Each row is a point. The window is the flat piece filled in between its corners: a triangle in 3 columns, a solid with four corners in 4, and so on. A path goes straight from each point to the next, and from the last back to the first. List the points from which the path goes on through the window.

Window:
[[-3.8  1.8 -0.6]
 [ 6.8  2.9  1.9]
 [-2.3  0.8  2.3]]
Path:
(1): [-7.2 -2.7  0.6]
(2): [-6.6  4.1  2.0]
(3): [2.7 4.7 3.7]
(4): [2.8 0.6 0.6]
(5): [-0.7 -0.5 -0.3]
(6): [-0.5  4.1  1.7]
(7): [1.4 3.7 3.9]
(8): [ 2.8 -1.8  2.2]
Through the window after points: 3, 5

Window, 4 rows:
[[ 4.2  4.1  0.8  0.4]
 [ 0.1  4.3  2.3  2.0]
 [ 2.3 -4.1  0.0 -1.7]
 [-1.2 -5.6 -5.2 -1.0]]
Path:
(1): [ 1.0 -3.2 -0.8 -5.9]
(2): [-0.9  1.3  0.0 -4.1]
(3): [ 1.2 -2.0  0.2  2.9]
(4): [ 3.0 -7.3 -3.1  2.9]
(5): [ 1.4 -5.6 -2.3 -4.4]
(6): [ 2.5  2.9  4.3 -4.9]
(7): [1.8 2.6 2.7 2.5]
(8): [ 3.2 -2.6 -2.0  1.5]
(9): [ 1.9  0.6 -2.3 -4.1]
(10): [-1.4 -3.7 -5.0 -4.1]
(11): [-0.1 -6.2 -3.7  3.5]
(12): [ 2.7 -3.4  0.4  0.8]
Through the window after points: 10, 12

Window (6 x 6):
[[-6.6 -5.4 -4.9 13.3 -2.1 -5.6]
 [-1.1  0.9  2.1 -7.1  0.0  0.4]
 [ 0.0  4.1  1.2 -0.1  1.9 -2.7]
 [ 2.7 -1.7 -0.9 -3.1  3.5  0.5]
 [ 6.7 -4.7  2.7  0.6 -4.2  4.8]
 [ 1.4 -3.5  5.3 -0.2  1.8  0.7]]
Path:
(1): [ 0.2 -2.0  2.3  1.2  1.3  5.3]
(2): [-2.8 -1.8  0.0  3.8 -0.8  1.5]
(3): [ 0.9 -4.6 -1.3  3.3 -0.3 -3.9]
(4): [ 4.8 -2.4  2.2 -4.7 -1.1 -4.2]
(5): [-3.6  0.3  0.8 -1.4  0.0  6.4]
(6): [-6.1  3.3 -0.4 -0.1  2.0  2.7]
(7): [ 1.2  2.0  1.9 -0.8  2.4 -4.7]
(8): [ 2.6 -4.1  2.8  0.3 -0.9 -6.4]
(9): [ 0.1 -3.2 -0.9  0.7  1.1  2.5]
(10): [-3.0  0.5  2.7  4.2  1.7  5.5]
(11): [ 4.6 -3.5  0.2 -1.3 -1.8 -4.5]
(12): [ 1.7 -1.0  0.2 -2.6 -0.9 -3.6]
(13): [-2.3  1.6  0.7 -1.6  0.9  2.1]
(14): [-1.0  1.3  0.0  1.3  0.6  1.5]
(15): [ 0.4 -0.5  1.7  0.3  0.3 -7.6]
(16): [ 5.8 -3.5  2.1 -1.2 -2.2 -0.9]
Through the window after points: 2, 4, 10, 14, 16

Window, 8 rows:
[[ 0.8  0.6 -2.8 -3.8  3.7  4.2  1.0  0.7]
 [ 2.5 -7.8 -4.3  2.1 -1.5 -9.4  3.8 -1.5]
 [ 4.5  2.4 -1.6  1.8  2.2  7.9  3.1  1.8]
 [-1.4 -3.4  2.8  2.6 -1.3 -6.3  2.2 -3.1]
 [ 4.3 -1.1 -2.9 -0.9  0.4  7.3 -1.2 -3.3]
 [ 2.3 -0.1 -3.7 -1.1 -3.7 -3.7  4.6 -3.0]
 [ 5.6  6.6  0.1  0.3  4.4  5.6 -4.3  0.7]
 [-3.8  5.2 -2.6  5.1 -2.2  3.3 -5.5  4.9]]
Path:
(1): [ 0.1 -1.0 -1.2  3.3  0.7 -4.0  2.7 -3.5]
(2): [-0.5 -5.6  5.3 -1.2 -5.0 -4.7 -0.6  1.5]
(3): [ 2.3  0.7  0.6 -1.0 -3.2  1.5  0.6  3.9]
(4): [-0.6  0.0 -4.7  3.8  2.4  2.3  2.5 -2.3]
(5): [-1.4  0.5 -3.6  2.7 -0.1  1.6  0.0 -1.0]
(6): [ 1.3 -3.0  1.1 -0.6 -4.3  1.9 -0.2  3.6]
(7): [-1.7  0.7  0.5  0.9 -4.1 -0.2 -2.0  7.1]
(8): [-1.1  2.2 -3.8  4.9  0.2  0.9 -2.3 -0.5]
(9): [-3.3  2.4 -4.7  1.1  4.0  1.3  3.6 -4.4]
(10): [ 4.0 -1.0 -0.9 -0.7  0.1  0.9  1.3  2.4]
(11): [ 3.0  3.2  1.0 -0.4 -1.7  3.6 -4.2  5.3]
(12): [-0.3  4.0 -2.7  4.0  3.2  2.1 -1.6 -2.1]
(13): [-1.9  2.0 -2.0  2.4  3.4  3.5  2.1 -2.1]
(14): [ 6.7  2.2  0.9 -2.1 -2.3  4.1 -1.0  2.4]
(15): [ 5.0 -0.7  0.8 -2.6 -5.0  3.9  4.1  2.6]
(16): [ 2.7  2.5 -3.4  2.5  3.6  4.2  1.3 -0.9]
Through the window after points: 1, 7, 11, 15

Window, 9 rows:
[[  7.6   6.6  -3.3   0.6   3.4  -3.8   0.0   0.4  -3.3]
 [ -1.6  -1.0  -4.6   3.5   1.5  -4.9  -1.4   1.1  -1.2]
 [ -3.2   5.8   0.1   3.9   0.0 -11.8  -0.4   2.2  -0.2]
 [ -1.0  -0.7   4.2   1.6   1.3  -3.3  -1.1   3.0  -0.8]
 [ -4.3  -0.3   0.9   1.8   5.7  -3.5   1.5  -4.3  -0.4]
 [ -2.2   0.3   2.0   3.2  -0.1   6.6  -4.2  -4.3   1.7]
 [  5.8   5.9  -5.5   2.8  -3.3  -1.6   6.4   1.3  -6.0]
 [ -7.2   1.6   2.3   3.1   4.5   5.6  -3.2   2.1   1.3]
 [ -6.2  -0.7  -0.3  -4.2   0.1   8.4  -2.6  -2.9   1.7]]
Path:
(1): [-0.6  4.0 -4.2  2.0 -0.2 -2.4  4.1  0.8  4.3]
(2): [ 1.7  0.9 -3.2  1.0  2.2  1.7  1.8 -1.0  6.6]
(3): [-2.0 -0.5  0.4  1.0  3.1  2.2 -1.0 -2.2 -6.4]
(4): [-1.1  2.5 -1.0  1.8  1.6  0.0 -2.5 -1.0 -7.5]
(5): [ 2.4  3.1 -1.3  0.0  0.0 -1.4  1.4 -1.3  4.9]
(6): [-0.7  2.0 -0.9  2.2  0.0 -1.2  0.8  2.3  0.9]
(7): [-1.9  2.7 -0.2  2.9  0.1 -1.3 -3.2  1.9 -2.6]
(8): [-5.1  2.5  2.3 -0.6  2.0 -1.8 -4.7  1.6 -6.7]
(9): [ 0.0  0.0  1.5  2.6  1.2 -2.2  0.7  1.4  2.4]
(10): [ 0.1  1.6 -0.3  1.5  1.7 -0.5  0.8  1.4  5.6]
(11): [-3.5  2.4  0.2  3.0 -1.3  0.0 -4.8  0.1 -8.0]
(12): [-0.2  4.0 -3.1  1.8 -0.3 -3.7  0.8 -0.2 -8.9]
(13): [ 5.9  2.0 -3.8  1.9 -1.4 -3.4  3.9 -0.5  4.3]
(14): [-1.4  0.9 -1.3 -0.7  2.2  1.9  0.4 -0.6  4.0]
(15): [-4.7  0.9  0.5 -0.5  1.9  2.9 -2.1 -2.5 -2.5]
(16): [ 1.0  1.6  1.8  3.2  0.5 -0.5 -2.1 -2.3 -9.2]
Through the window after points: 8, 14, 16

Window (11 x 11):
[[-1.7 -5.0 -0.9 -1.5  1.1  2.6  7.5  8.8  0.8  3.7  0.0]
 [ 4.2 -1.8  2.9  1.0 -9.6  0.9 -0.4 -6.0  0.1 -4.5 -2.8]
 [ 0.0 -4.6  1.1  0.8  1.9  3.8 -2.4 -2.5 -1.1 -4.9  2.7]
 [ 5.1  3.0  0.8  1.2  1.4  5.7 -4.1  0.6  3.4  1.8 -3.5]
 [ 4.7  1.9 -1.7 -3.2 -5.7  2.9 -2.2 -1.5 -5.1  0.3 -0.7]
 [ 2.6 -0.2 -7.2 -8.5  1.9 -0.8  4.8  0.6  2.8 -0.7  1.2]
 [ 0.2 -4.5  0.8  1.4  6.1  0.1  2.4 -2.7 -0.5 -0.6 -5.1]
 [ 7.5 -0.1  7.2 -0.1 -7.5 -2.1  0.5 -0.5 -3.2 -4.3 -0.9]
 [-7.3 -0.9  2.3 -3.8  6.3 -1.7 -2.9  3.0  3.2  2.3 -4.7]
 [ 1.6 -4.4 -0.6  2.4 -1.8 -1.3 -4.4 -0.3 -1.7 -6.7 -3.0]
 [ 2.6 -6.5 -6.7 -3.7  1.3 -1.2  0.8  0.7  1.0  3.7  5.4]]
Path:
(1): [-0.1 -3.8  0.0 -3.7  2.0 -0.2 -2.1  1.5  0.0 -0.2 -3.7]
(2): [-1.9 -0.8  1.4  1.5  2.0 -0.6 -0.4 -0.6  1.1 -1.5 -2.2]
(3): [ 0.9  0.4 -0.1 -0.3 -0.2  0.2  0.7 -0.6 -0.4 -0.3 -0.7]
(4): [ 2.8 -3.7  2.2 -3.2 -0.8  3.1 -0.8 -0.2  0.5  0.4 -2.2]
(5): [ 4.0 -5.7  0.1 -6.6  1.7  4.0  0.0 -0.9  1.0 -0.4 -3.3]
(6): [ 0.0  1.4  0.2  3.1 -1.1 -2.3  1.9 -0.1 -0.9 -0.5  2.2]
(7): [ 1.4  2.3 -3.3  0.7 -4.3 -1.2 -1.0 -0.6  0.2 -1.6  1.7]
(8): [ 4.2 -4.6  0.0 -4.8 -1.2  1.5  0.4 -0.5  0.0 -1.9 -1.6]
(9): [ 4.2 -6.4  3.8 -6.2 -1.9  2.9 -0.1  1.0 -0.2 -1.7 -3.6]
(10): [-0.2  0.8 -3.3  2.4 -1.3 -3.4  1.5  0.5 -1.5 -1.2  2.0]
(11): [ 2.1  2.2 -1.4  0.8 -1.6 -0.5  1.3  0.7  2.4 -0.9  1.4]
(12): [ 5.1 -7.5 -1.0 -8.8 -1.8  0.7  1.6 -1.9 -2.5 -1.5 -2.4]
(13): [ 2.6 -4.3  3.7 -2.6 -3.4  3.9 -3.8 -1.0 -1.0 -2.7 -3.0]
(14): [ 0.7  1.2 -3.5  5.5 -0.7 -2.1  3.1  0.8 -2.2  1.5  2.2]
(15): [ 4.2  1.6 -2.2  7.1 -7.9 -4.8  2.7 -5.4 -2.5  0.3 -1.1]
(16): [ 2.6 -5.7  5.0 -6.6 -3.5  5.8 -2.9 -1.6  2.2 -6.0 -2.4]
Through the window after points: 1, 11, 15

Window:
[[-5.1 -2.8  0.1 -3.3 -0.5 -6.1  3.1 -5.1  4.2 -3.9  4.4 -4.4]
 [ 8.9 -1.4  3.1  1.6  1.3  1.5 -2.1 -4.6 -2.5 -2.4  2.0  3.5]
 [ 6.0  5.4 -1.0 -0.5  1.7  4.4  0.6  2.4 -3.3  0.0  2.1  3.4]
 [ 6.4 -2.3  1.0  1.8  6.2 -0.4  2.6  0.4  4.2  1.1  6.6  3.6]
 [-2.7 -1.6  3.0 -2.0  2.6  3.2 -0.3  3.5 -3.8 -5.1 -0.6 -1.1]
 [ 1.5  2.3  5.3 -3.3  0.0 -3.2 -1.2  5.3  4.0  2.5  2.0  3.8]
 [ 5.3 -7.1  2.0 -3.3 -3.4 -2.2  1.9 -0.8 -4.6  3.7  0.5  0.3]
 [-1.6 -0.2 -6.0 -4.4  1.3 -1.1 -1.4 -1.6  5.0 -8.8 -1.1 -0.8]
 [-4.1 -2.6 -4.2  1.2 -2.3 -1.8  0.2  3.6 -5.1  2.3  0.4  2.7]
 [ 3.9  1.3  2.0  1.8  2.9 -2.3  6.0  7.0  6.9 -6.5 -3.0  4.2]
 [-0.6 -2.7 -3.8 -2.5  4.7 -3.8  1.6 -3.7 -8.1 -1.9  0.8 -0.4]
 [ 0.5  2.7 -2.5 -0.2  2.6 -3.1  0.8 -0.8  4.4  7.8 -0.3  0.6]]
Path:
(1): [ 1.4  1.9 -2.4  0.5  2.2 -2.2  0.0  1.3  1.7 -1.5  1.0  0.0]
(2): [ 1.1  2.1 -1.2  0.2  2.1 -4.5 -0.8  0.6  2.7  2.1  1.2 -2.7]
(3): [ 0.5 -1.1 -1.4 -2.4  2.2  3.4  4.0 -2.4  1.6  6.7 -1.7  8.4]
(4): [-4.2 -2.2 -1.4 -3.8 -0.6  0.4  2.1  0.7 -2.5  2.2  1.0  6.0]
(5): [ 2.4 -1.7 -1.9  3.8  0.3 -2.8 -0.8  3.7 -2.4 -0.8  1.0 -1.9]
(6): [ 5.7 -0.1 -2.1  2.5  0.0 -1.9  0.0  4.2  0.3 -0.1 -1.1 -6.8]
(7): [-1.3  0.2  3.3 -6.0  1.8  0.3  1.7 -0.6  1.1 -2.1  2.3 10.6]
(8): [-1.5 -1.3 -0.5 -4.7  3.0  2.2  2.4 -2.9  0.4 -2.1  1.3  7.3]
(9): [ 2.2  2.1 -0.6  1.9  1.7 -2.1 -1.8  3.3  1.1 -3.0  0.9 -2.5]
(10): [ 5.6 -1.7 -2.0  0.4  0.5 -4.0 -2.3  0.2 -0.9  0.0  1.4 -1.5]
(11): [-2.0  0.0 -0.2 -3.7  1.2  0.6  6.6 -2.3  0.9 -1.2  0.7  6.2]
(12): [-1.9  1.4 -0.1 -3.0  4.4  2.2  2.2 -0.6  2.8 -1.1  0.1  4.0]
Through the window after points: 2, 4, 6

Window (14 x 14):
[[ 2.6  0.9  0.9  0.4  2.2  2.2 -3.7  1.8 -5.9 -3.1 -1.7  2.6  1.9  1.3]
 [ 0.9 -1.2  2.5 -1.5  5.8  5.0 -3.4  4.7  0.9 -5.1 -0.1 -9.9  0.4  0.9]
 [ 1.7  3.5  4.2 -4.1 -6.9  2.4 -2.5 -4.9  4.9 -4.8  1.6  2.7  5.8 -3.2]
 [ 2.5 -0.3  1.0  6.9 -5.6  0.3 -1.9 -1.4  1.1 -7.5 -1.4 -0.1  1.1 -1.7]
 [-0.2  1.1 -7.1  3.0 -4.5 -0.7  0.6 -0.4  0.8 -5.8  5.1 -0.6 -7.9  3.5]
 [-3.4 -1.9 -1.1  0.0  5.8  3.4  4.3  0.5 -0.3 -3.4 -1.5 -3.7  4.3  3.4]
 [ 2.2  3.1  2.9 -1.4  4.8  8.2  2.8  5.3  7.6  0.3 -0.5  4.3 -5.4  8.1]
 [-7.1 -7.1 -6.4  0.6 -1.9 -0.5  1.6  1.1 -1.1 -2.7 -3.6  1.5 -1.9  1.4]
 [-1.5 -0.2 -3.6  0.2 -0.5 -3.2  0.7  1.0  1.7 -6.1 -2.9  3.3  0.7 -1.9]
 [ 0.0  0.4  3.6  2.1  4.7 -0.9 -2.9  0.0 -1.0 -1.7  0.5 -1.6 -3.5  3.6]
 [ 3.4  3.9  0.9 -1.0 -1.3 -0.4 -4.6  2.9  0.3  3.0  2.9  1.3  7.6  1.5]
 [ 4.3 -3.7 -3.1  0.6 -4.4 -2.0  2.9  3.9 -2.7 -0.6  3.8  0.4  0.4 -5.7]
 [-2.0 -1.7 -3.3  4.4  2.1 -0.7 -5.9 -1.2 -1.4 -4.2  6.3  2.5  2.3  1.0]
 [ 2.4  0.2 -1.7 -0.3  7.4  4.9 -2.5 -1.2  1.9  1.7 -1.1 -2.0  2.7  2.6]]
Path:
(1): [-2.2  4.9 -3.4  6.4  1.8  2.7  0.9  1.9  1.5 -1.2  1.7 -0.1  3.9 -7.5]
(2): [-2.9  2.4  3.8  0.3  3.0  6.7  0.1  2.4  3.2  0.7 -1.3  3.7 -3.3  2.2]
(3): [ 5.1  0.1 -1.8 -1.1  3.0  3.1  2.5  3.9  4.9 -3.2  0.8  0.3 -1.3  7.5]
(4): [ 1.9 -2.2 -1.7  0.5  1.8  1.3 -2.1  0.0 -0.3 -3.7 -0.9  0.6  0.7  3.1]
(5): [-3.9  5.1 -1.8  2.2  3.0  0.8 -0.4  0.7  4.2  0.6  3.0 -1.2  3.4 -6.3]
(6): [-1.2  4.9 -1.6  0.8  0.0  1.9 -0.4 -0.7 -1.0 -2.5  0.7 -1.6 -0.1 -5.1]
(7): [ 1.4 -4.2  0.6  0.6 -0.3  1.1 -1.6  3.2  1.7 -5.6  1.4 -0.7 -0.9  6.0]
(8): [ 6.0 -1.6 -2.9 -1.6 -0.3 -0.4 -3.9 -2.3 -0.6 -2.5  0.6  1.0  5.5  4.5]
(9): [-0.5  2.1  0.5  0.6  0.1  0.7 -2.3  3.3  0.0 -0.2  1.3  0.7  2.7 -0.1]
(10): [-8.8  6.0  3.6  2.9  4.0  5.7  5.3  2.2  2.4 -0.7 -0.8  1.1 -0.3  1.4]
(11): [ 7.9 -4.3 -2.6 -3.0  0.8  1.4 -2.7  1.4  2.2 -3.3  0.1  0.5  0.0  4.4]
(12): [ 7.2 -2.5 -0.1  0.8  0.6  1.1  1.1 -1.6 -1.4 -8.7  0.6 -4.5  0.9  8.9]
(13): [-1.9  1.1 -1.1  1.2  1.9  2.1 -3.8  1.5  0.8 -0.2  1.5  2.1  1.0 -1.6]
(14): [-3.0  5.1 -0.2  3.4 -3.2  2.8  0.5  1.0  0.7 -2.2  0.2 -0.2 -1.5 -0.6]
(15): [ 2.1 -3.8 -2.0  0.6  1.1 -0.8 -0.1  0.5  0.5 -5.1 -0.5  0.3  2.0  0.8]
(16): [ 3.0 -5.5 -0.7 -3.8 -2.3 -3.0 -3.3 -1.0 -2.8 -4.7 -0.5 -0.5  0.2  4.3]
Through the window after points: 2, 4, 8, 10, 12, 14

Window (14 x 14):
[[-0.1 -0.6  0.8  2.9 -5.4  4.7  2.9 -2.5  2.5  5.9  0.8 -0.6  7.1 -2.9]
 [-3.4  3.5 -3.8  0.9  0.4  0.3 -0.6 -2.6  0.6 -4.9 -2.0 -3.3  0.9 -2.4]
 [-0.5  6.4  4.5 -5.1 -2.6  1.5  3.7  0.0  0.6  2.6  1.0  6.0 -1.5  2.0]
 [ 2.0  1.6 -2.1 -4.0  1.1 -2.7  1.2 -5.1 -5.5  1.1  1.7  5.0  1.8 -6.8]
 [-4.1  2.0 -0.6 -1.6  1.6  1.6  2.7  0.4 -5.0 -8.8  4.9  5.5 -0.9 -3.7]
 [-0.9  1.6 -2.9  1.4 -0.1 -1.3  1.3  0.6 -0.4 -3.1  3.4 -1.2 -4.4  0.1]
 [ 0.9  2.7 -6.1 -0.3  6.1 -4.6  5.6  1.5 -3.2 -2.5 -1.2  6.1  3.0 -3.5]
 [ 0.4  2.5 -0.4  2.1 -1.6  0.6  2.4 -3.5  4.3 -4.0  1.9  6.5 -1.9  1.7]
 [ 6.6  5.8  0.5  0.0  0.4  1.8  3.6  1.1 -3.6 -3.0  0.3  6.1  0.8  1.8]
 [ 2.6  4.3  3.1  4.4  5.8  3.7  0.1  1.3  2.5  0.0 -2.9  1.3 -2.5 -1.5]
 [ 0.3  0.6  3.6 -1.9  1.5  4.4  3.9 -4.2 -2.0  2.2  5.5 -1.4  7.6  2.1]
 [ 6.2 -0.4  2.4 -6.1  2.0  2.6  0.9  1.9  2.1 -3.5 -2.9 -0.3 -3.4  0.2]
 [-3.4 -4.1  5.1 -3.0 -7.4 -6.4 -3.6 -4.6 -1.0  4.6 -2.4 -1.6  4.0 -3.7]
 [-0.4 -1.0 -4.5 -3.7  1.4  8.8 -1.3  1.0 -2.4 -5.2  3.9  4.5  0.5  6.4]]
Path:
(1): [ 1.2  3.5 -0.1 -6.9  3.5 -3.7 -3.2  1.9 -2.2  1.8  6.4  4.2  5.6 -4.7]
(2): [-0.4 -1.0  0.8  2.1 -2.6  3.7  4.7 -4.2 -1.9 -2.6 -4.8 -0.8 -3.2  0.5]
(3): [ 1.1  2.0  0.1 -1.1 -0.3  0.2  3.5 -2.9 -1.7 -0.2 -1.1  2.7 -0.4 -2.6]
(4): [ 1.8  4.7  0.7  1.3  4.6 -2.2 -0.1  5.0  3.5 -2.7  4.9  2.5  4.2  0.9]
(5): [ 0.6  4.9 -2.2 -4.8  2.9 -1.5 -3.1  1.9 -0.7 -7.3  7.1  2.9  2.7 -5.4]
(6): [ 0.2 -0.3 -2.3  1.7  0.8  1.6  5.7 -1.5 -1.9  1.4 -3.6  3.5  1.4  1.6]
(7): [ 0.2  1.5  0.3 -2.2  2.1  5.6  3.7 -2.8 -0.9 -2.2 -4.2  2.8 -3.8 -1.4]
(8): [ 2.2  4.2  0.3  2.2  0.0 -3.4 -2.7  3.3  0.5 -1.9  5.8  0.9  5.0  0.8]
(9): [ 2.5  3.4 -1.8 -0.1 -2.6  0.9 -3.9  0.6  2.0 -1.4  3.3 -0.3  2.0 -2.1]
(10): [-4.3 -0.1  3.7 -2.2  0.8  1.8  6.7 -4.4 -2.3 -0.2 -2.9  1.1 -0.6  1.0]
(11): [-0.1  0.1 -0.8 -0.7 -0.3  0.6  2.0 -1.3 -1.4 -1.4 -1.3  1.9 -1.0 -0.4]
(12): [ 2.7  6.9  0.3 -1.1 -0.8  1.1 -2.5  2.1  3.4 -2.7  2.7  5.7  2.8 -3.0]
(13): [ 4.8  2.5 -0.4 -2.3  2.1 -0.7 -1.5  4.3  6.8 -2.3  2.1  4.4  4.5  1.1]
(14): [ 0.0  3.0  1.1  0.8  1.9  1.7  3.6 -2.1 -3.6  0.1 -1.1  2.1 -0.9 -1.5]
(15): [ 1.7  3.8 -0.3  0.6  0.0  2.3  5.1 -1.9 -3.3 -5.7 -1.6  2.3 -3.2  2.5]
(16): [-1.0  2.3 -1.7 -0.2  4.1  0.7 -1.8  1.8  4.7  0.5  5.7  6.0  4.5 -5.2]
Through the window after points: 5, 7, 13

Window, 14 rows:
[[ 5.2 -1.1 -2.2 -1.5 -2.6 -1.9  7.6  0.5  0.0 -8.2 -3.2  1.4 -0.4 -2.1]
 [ 1.8 -4.1  2.8  3.9 -1.0  1.0 -0.9  3.9  2.2 -0.9 -2.7 -2.3  2.7  2.0]
 [-1.2  3.4 -0.9  1.4  0.6  9.8 -1.7 -7.9 -3.2  4.3  2.5 -3.9 -5.2  1.0]
 [ 1.0  4.8 -3.7  2.2  0.0  1.1 -0.1 -3.9 -7.5  6.1  2.7 -5.1 -6.0  1.9]
 [-0.7 -5.1  4.0 -5.0 -0.2  3.0 -1.3  5.9  1.9 -0.2 -0.5 -6.0 -1.6  1.4]
 [-0.8 -4.7  3.8 -1.9  6.1 -1.0 -0.5  5.7  4.5 -0.4 -5.4  0.2 -0.6 -1.0]
 [ 3.5 -0.3  6.5 -4.1  1.7 -0.6 -1.2  4.3  7.1  3.2 -2.0 -3.3  3.0  0.4]
 [ 1.5 -4.4 -4.3 -2.2 -0.2 -2.0  3.9 -1.2 -1.1 -2.6 -0.1 -0.3  5.0 -3.5]
 [ 5.5 -3.4 -6.6 -3.8 -2.5  0.2  8.0  1.7 -1.9 -2.8 -8.2  2.4  4.3  0.5]
 [-1.2 -0.6  4.3 -2.5 -2.9 -0.1 -2.7  0.9 -1.2  0.9 -4.9 -1.4  0.3 -2.3]
 [ 0.1  4.8 -0.7  1.7  2.9  5.1  0.6 -2.8 -6.0  1.2 -1.6 -9.1 -0.9 -2.0]
 [ 1.5  0.7 -3.4 -3.8 -0.9 -0.5  5.7  3.7 -2.6 -6.9 -2.0  4.9  5.9  2.0]
 [ 0.1  4.4 -5.4 -0.4 -0.5  3.9 -6.4 -2.5 -0.4  0.5 -0.3 -5.9 -3.2  1.2]
 [-2.9  0.1 -3.9 -1.8 -2.4 -1.5  6.3 -2.6  1.0 -3.3 -3.6 -1.9  1.6  4.1]]
Path:
(1): [-0.8  4.1 -5.2 -0.4 -2.9  2.6  3.1  5.9 -1.3  1.9 -1.2  1.7 -1.4 -2.7]
(2): [ 1.5 -0.1  0.4 -2.9  1.5  0.6  0.2 -2.1 -1.0 -0.6 -2.3 -3.6 -0.1  0.7]
(3): [ 3.7  0.2  1.4 -4.2  1.9 -0.9 -3.0 -1.9 -4.0 -3.2 -3.9 -1.7 -1.0  4.8]
(4): [ 0.7  0.0 -1.0 -0.6 -1.2  2.5  3.5  2.0  1.1  0.0 -2.4 -1.6  0.5 -1.3]
(5): [-0.5  4.4 -1.1  0.9 -0.4  3.8  1.5  1.1  1.0  2.2 -1.8 -1.9 -1.8 -2.4]
(6): [ 0.2 -1.0 -0.6 -1.1  2.0  3.6 -2.3 -3.1 -1.9  0.1 -0.7 -4.1 -1.8  1.8]
(7): [ 3.5 -0.5  2.2 -1.4  5.6  0.1 -0.8 -3.2 -5.4 -0.3 -2.0 -4.2  2.0 -0.4]
(8): [-1.2  0.4 -4.3  0.4 -6.0  3.5  2.0  4.1  3.7  1.1  0.0 -1.6 -2.2 -1.6]
Through the window after points: 5
